Each row of a before or after table is a point. The points were changed in one or more steps. Then noise was added and the rows were shuffled. The steps act on columns, c1 being the first. Write out the steps. A step turns or swaps two columns, mirrors them in a line or flattens them onto one, adds a multiple of one to another, or multiplies or shifts one. Angles are multiples of 10 degrees, from the lower column toward the higher: turns from -170 to 170, lines from 10 to 170 but not 90. Use the fewest steps. Two steps may share a column if one is a turn and the other turns, adds or multiplies; they go together, in the order done. Otherwise the lowest column goes first.
(in the rows, 128 means zero)

Before, 14 rows:
[[138 138  77]
 [160  88  80]
 [ 90  63 106]
 [144 116  92]
 [163 151 157]
 [ 93 148  98]
 [ 95  76  85]
 [185  79 169]
 [122 143 148]
 [135 120 134]
 [115 149 112]
 [ 91  68 143]
 [162 119  77]
 [102  64 136]]
After:
[[117 130 122]
 [106 193 119]
 [127 114 179]
 [143 119 108]
 [168 136 158]
 [120 190 172]
 [ 53 129  88]
 [152 120 144]
 [115  89  98]
 [118 198 113]
 [116 202 150]
 [ 95 114 180]
 [109 126 165]
 [ 78 137 176]]
Steps: turn c1 and c2 by -140 degrees; multiply c3 by -1

Before (10 x 8):
[[149 202 147 169 150 126 153  88]
 [ 80 131 106  91 135 111 131 101]
 [147 179 103 180  87 191 186 100]
 [ 72 140 133 210  99  95 145  68]
 [102  99  95 113 124  98 156 157]
 [ 44 177 138 135 135 108 181  77]
 [152 168 124 122  96 158 100 114]
 [ 54 139  96  98 118 143 136 170]
 [106 118 155 122 131 127 142 118]
 [155 137 136 140  63 107 131 127]]
After:
[[145 175 133  65  77 184 183  78]
 [ 78 144  87  54  94  80 151  76]
 [ 42 173 116 125 144  89 179  86]
 [ 51 140 168 144 113 144 130 161]
 [151 207 102  93 161 115 155  92]
 [101 100 163 134 121 103 147 163]
 [ 73 128 160 153 137 107 132 111]
 [154 131 119 121  44 108 140 137]
 [105 123 111 143 134 127 136 119]
 [160 169 142 140  86 150  97 106]]
Steps: turn c3 and c4 by 160 degrees; multiply c5 by 1.3; turn c6 and c8 by -20 degrees

Before:
[[166 132 130 182 139 103  87 113 156  89 126 169 186 101]
 [155 142  80  94 124 148 133  95 130 205 174  89  93 108]
 [140  67 147  95 103 114 166 109  88  93 149  98 123 114]
 [ 97  52 114 121 105  57 108 128  73 135 127 166  85 134]
 [199 140 110 168 125 116 234  54 117 151 146 175  88 168]
 [114 117 104 134 111  78 130  40 132 172 125 181 180 119]
 [133 170  97  90 144 133 125 122 150 164 179 120 171 138]
 [170 103 207 121 124 166 149 141  84 164 126 172 109 118]
 [148 104 152 180  91  94 136 118 157 123 185 124 149 115]]
After (9 x 14):
[[161 180 163 189  97 108  87 109 119 133 116 175  62 107]
 [111  95 111 119 186  76 112 131 135 149 101 138 167  92]
 [154 183  37  91 133 162 129  95 122 125 153 125 167 176]
 [124 158  79 128 137  85 124  45 114 102 105 162  81  95]
 [122 211  83  85  99 151 125 126 133 117 140 121  88 136]
 [157 109 168  96 178 125 160 113 142 137 112 122 133 155]
 [177 141 155 182 126 131 135 112  72 109 134 130 110 145]
 [196 178 100 165 134 122 233  51 129 142 126 124 167  66]
 [172 144 150 116 168 160 151 145 157  56 148 157 179  96]]
Steps: add -0.7 times c5 to c1; turn c5 and c9 by 130 degrees; shift c2 by 40; turn c3 and c10 by 50 degrees; turn c10 and c13 by 160 degrees; flatten c6 and c11 onto the line at 30 degrees; mirror c12 and c14 in the line at 150 degrees

Before, 10 rows:
[[ 72 101 127  96 151 139 129 201 125 119 132 157  71 129  99 114  76 114
  111 112  33 135 131 106]
 [112 119 160 103 163 144 131 121 141 114  92  66 111  84  88   7  99  99
  132 160 110 122 122 130]
 [108 121 158 123  93 155 155 120 127 114 102 153  72  86 131 118 115 123
  124 127 125 128 136 141]
 [ 91  98 138 138  85 132 133 124 163 178 129 150 108 147  84 103 115 107
  129 149  82  85 115 144]
 [ 88 112  74 177  87 146 132 109 107 143 135 112  77 155 124 151 137 177
  113  48 111 103 108 133]
 [195 111 147  93 209 132 129 108 139 120 126 137  91 161 123 153 114 138
  129 167 118 122  99  83]
 [135 100 165  97  83 163 156 176 119 169 125 139 220 112 121 115 114 187
  134  82 132 132 113 109]
 [ 65  90  85 109  87 140 247 147 109 139 136 149  96 114 123 127 106 123
   78 148 105 142 112 135]
 [154 140 133 110  91 158 127 158 123 158 113 137  80 164 137 148  37 141
   93 132 108 161 119 134]
 [ 94 106 134  94 150 136 126 165 143 119 135 138 122  58 118 148 140 111
  114 173 131 145 162 107]]
After:
[[111 127  89 109 104 148 131 140 111 133  91  67 120  85  89  11 102 100
  133 166 110 135 126 136]
 [ 98 118 182 151 175 147 129 150 154 124 133 116  88 155 130 151 137 181
  110  51 116  75 109 130]
 [ 94 130 173 104 111 132 133 156 127  65 128 149 115 150  89 101 114 115
  127 146  84  88 119 145]
 [ 95 165 104 119 126 134 126 142 117 131 131 141 134  50 117 146 140 118
  117 173 131 160 162 109]
 [ 80 203 106 101 133 144 131 147 127 137 134 158  79 132  99 116  82 123
  110 113  36 146 128 108]
 [149 178 169 106  83 167 152 145 155  99 125 137 234 117 115 115 113 188
  133  81 127 146 114 115]
 [192 112  42  94 122 132 128 141 117 129 129 137 103 165 121 157 111 126
  127 170 118 145  99  86]
 [154 155 163 138 120 166 126 111 149 107 112 136  94 164 136 148  36 138
   95 132 103 166 124 136]
 [105 123 158 123  97 150 158 130 126 138 105 148  83  87 135 118 113 125
  119 130 122 135 133 140]
 [ 68 156 169 124 166 141 240 162 156 129 140 152 105 117 126 128 104 139
   81 145 107 150 111 140]]
Steps: turn c1 and c18 by -10 degrees; turn c2 and c8 by -100 degrees; mirror c3 and c5 in the line at 130 degrees; turn c4 and c22 by -40 degrees; turn c9 and c10 by -150 degrees; shift c13 by 10

Before:
[[170 133 112 155 137 155 114 126  77 124 127 188 172 184  59 145 140 145
  151 134 174 130 136 189 150  99  94 195 174 194 139 153 109  97  98 154
  216 123  97 139 174 159 136 184  53 120 173 114 138 104 112 141  96 110
  125 111 109 145 182 147 112 147 127 141]
 [162  50 163 100 113 126 188 206 134 150 172 133 128 176 110 190 155 163
  153 159  99 159 115 164 179  78 144 109 155  82 122 129 182  77 117 131
  155  89 141 113  97 123  74 142  55 169 116  76  67 159  67 106  97 135
  159  91 103 109 137 152 111 148 139 162]
 [138 116 130  84 199 133 159 117 101 141 157 167 114 135 121 176 189 129
  109 182 161 116 168 171 153 196 174 148 105  96  96 131 162 162 136 156
   81 125  73  98 113 167 159  81 126 117 107  75  86  88 109 119 151 155
  106 130 120 142 109 131 131 138 119  84]
 [ 74 176 144  96 109  93 171  91 164 114  98 176  99 123 139  91 157  43
  214 190 142  84 133 160 144 103 166 119  71 111 120 136 129  91  82 154
  102 157 165 125 153 122 131  85 164 186  95  73  95 120 111 103  89 129
   33 104  64 148  71 169 100 158 199  95]
 [103 125 109 122  80 131  84  75 116 126 107 146 124 144 144 169 152 126
  143 166 139 120 169 155 108  84 123  94 167 144  91 116 106 117 122 140
  187 188 133 102  86  74  90 133 119 209 105 153 158  74  69 100 155 176
  169 149 149 127 177 109  93 130 124 123]
 [ 82 140 102 137 166 113  84 125 169 122 148 124 161 118 127 108 124 103
  157 123 130 153 195 109 128 128  87  91 119 133  87 141 119 124  95  92
  122 164 115  57  71 119 138 143 114 176 110 195 147 105 137 142 139 148
   79 124 157 151 138 119 167  97 105 116]
 [116 127  92 159  59 131 131 107 103 137 113 132  57 119 159 117 126 145
  213 154 215 155  93 168 151 112 150 153 122 106 102 155 154 122  60 172
  114  73 124 149 125  82 157 110  87 158 106 194 179 169 164 159 152 104
  156 137 123  71 207  87 182 121 117  84]
 [131 134 136 146 136 121 132 148 114 174  83 183 105 107  63 141 180 135
  163 124 150 135 113  96 197  96 149  71  79 128  88 146 137 188 150 121
  137 167 110 209  80  64 144 117 126  97 132 165 126  86 136 150 128 167
  137 157 110 187 107 113  96 166 134  85]
 [169 184 151 138  86 140 151 118 136 188  58 118 147 119  52 129 142 145
  136 120 115  50 112 147 154 127 109 218 193 143  94 138 106  89 120 160
  137 112 112 180 176 109 158 128 144 133 112 160 112 102 130 133 157 168
   67 148  97 136 101 128 119  94  59  88]
 [175 112 151  76 127 111 235 133 154 178 152  92 113 112 130 144 155 186
  160 134 105 119  74 114 144 166 138 199 130 128 109 147 108 103 136 128
   89  88  79 129 126  85 168 147 143 125 126  87 191 109 152 175  92 175
   60  77  98 154 109 114 141  86 102  95]
 [ 50 131 153 117 154 142 120 138 100 202 162 180 175 165 145 158  78 125
  130  48 140  39 111 114 105 155 114 179  81  97 119 101  44 116 144 151
  115  47 128  85 189  95 117 158 157 203 173 188  91 145  51  56 138 145
  129 151  99 142 135  94 102 148 168 151]]
After:
[[169 186 151 137  82 147 150 121 136 181  58 117 144 119  51 125 142 142
  134 140 127  48 109 138 162 141 102 215 197 143  94 140 104  91 119 155
  136 113 106 186 177 108 158 128 147 132 117 164 113  99 127 160 150 172
   74 152  96 139 103 131 136  91  62 174]
 [103 122 109 118  79 128  88  74 115 129 105 144 125 147 144 171 158 124
  142 171 138 116 170 171 109 110 122  96 167 145  91 116 105 117 119 141
  187 186 133  99  90  69  87 131 128 208 108 154 158  79  65 122 153 181
  181 149 149 128 176 114 100 129 124 120]
 [137 110 131  81 198 136 162 119 102 181 154 167 112 136 123 180 188 126
  109 133 154 114 164 119 152 209 170 145 105  95  93 132 162 157 140 154
   85 128  74 100 111 166 160  82 121 116 105  74  80  89 103 148 148 160
  116 127 123 140 106 133  77 134 118 124]
 [128 130 136 142 144 117 132 154 109 186  90 181 108 107  59 138 180 134
  161 159 151 132 114 118 192  85 147  66  79 127  91 151 133 187 151 128
  133 161 109 206  77  63 152 116 120  97 132 168 123  89 137 104 129 163
  121 157 113 185 106 112 136 168 137 159]
 [ 50 133 157 114 156 140 123 147 104 136 162 178 179 169 140 162  77 129
  127 140 149  40 107 103  99 135 114 180  81 100 113 101  49 113 146 156
  114  45 129  82 183  95 118 155 147 207 173 186  90 149  53 183 138 143
  172 147  98 139 139  93 213 151 167 205]
 [174 111 149  76 126 112 238 132 156 175 153  93 112 108 130 147 155 180
  155 116 112 118  76  92 147 149 133 204 120 129 105 152 101 105 139 131
   94  82  80 133 122  78 167 145 145 117 130  84 196 109 154 138  91 178
   44  74 100 153 109 115 123  88 108 166]
 [173 128 113 159 134 154 116 118  77 114 130 188 173 186  61 143 142 141
  151 146 147 132 135 193 150 144  94 198 168 194 140 155 107 101  98 151
  214 125  99 144 175 156 136 185  71 119 171 112 143 105 117 121  90 109
  116 113 108 146 181 148 123 150 128 129]
 [119 129 100 159  60 133 128 107  98 172 109 134  53 122 163 115 116 143
  215  74 200 153  92 171 142 143 153 150 125 110 103 156 155 122  55 169
  118  78 125 146 126  83 153 110  80 159 110 204 175 166 162  79 156 104
  129 140 126  72 201  85  98 127 112 124]
 [ 76 176 143  96 112  92 175  92 166 159  98 173  94 125 133  89 159  43
  209 162 155  82 135 166 148 125 166 114  70 112 119 130 126  90  76 156
  104 155 168 124 154 121 134  84 143 188  92  71  87 127 113 208  88 129
   62 100  64 153  75 168  76 155 200 104]
 [161  51 164 104 115 125 184 204 139 104 172 135 134 176 109 182 156 165
  154 147  72 159 116 187 178 110 145 105 160  87 120 125 188  78 111 129
  159  84 150 115 100 130  78 144  91 164 117  77  71 158  66 128 100 137
  165  89  99 115 133 151 101 149 141 163]
 [ 87 138  97 138 158 113  79 121 169 136 148 126 161 114 126 108 131 103
  161  84 126 153 196 113 123 114  90  96 117 137  90 144 123 115  92  95
  126 165 112  57  68 115 138 142 120 168 111 200 147 107 137 148 142 152
   83 127 155 148 132 120 126  96 107 122]]
Steps: turn c10 and c64 by 70 degrees; mirror c20 and c61 in the line at 140 degrees; turn c21 and c45 by -20 degrees; multiply c45 by 0.7; turn c24 and c26 by 40 degrees; mirror c52 and c55 in the line at 110 degrees
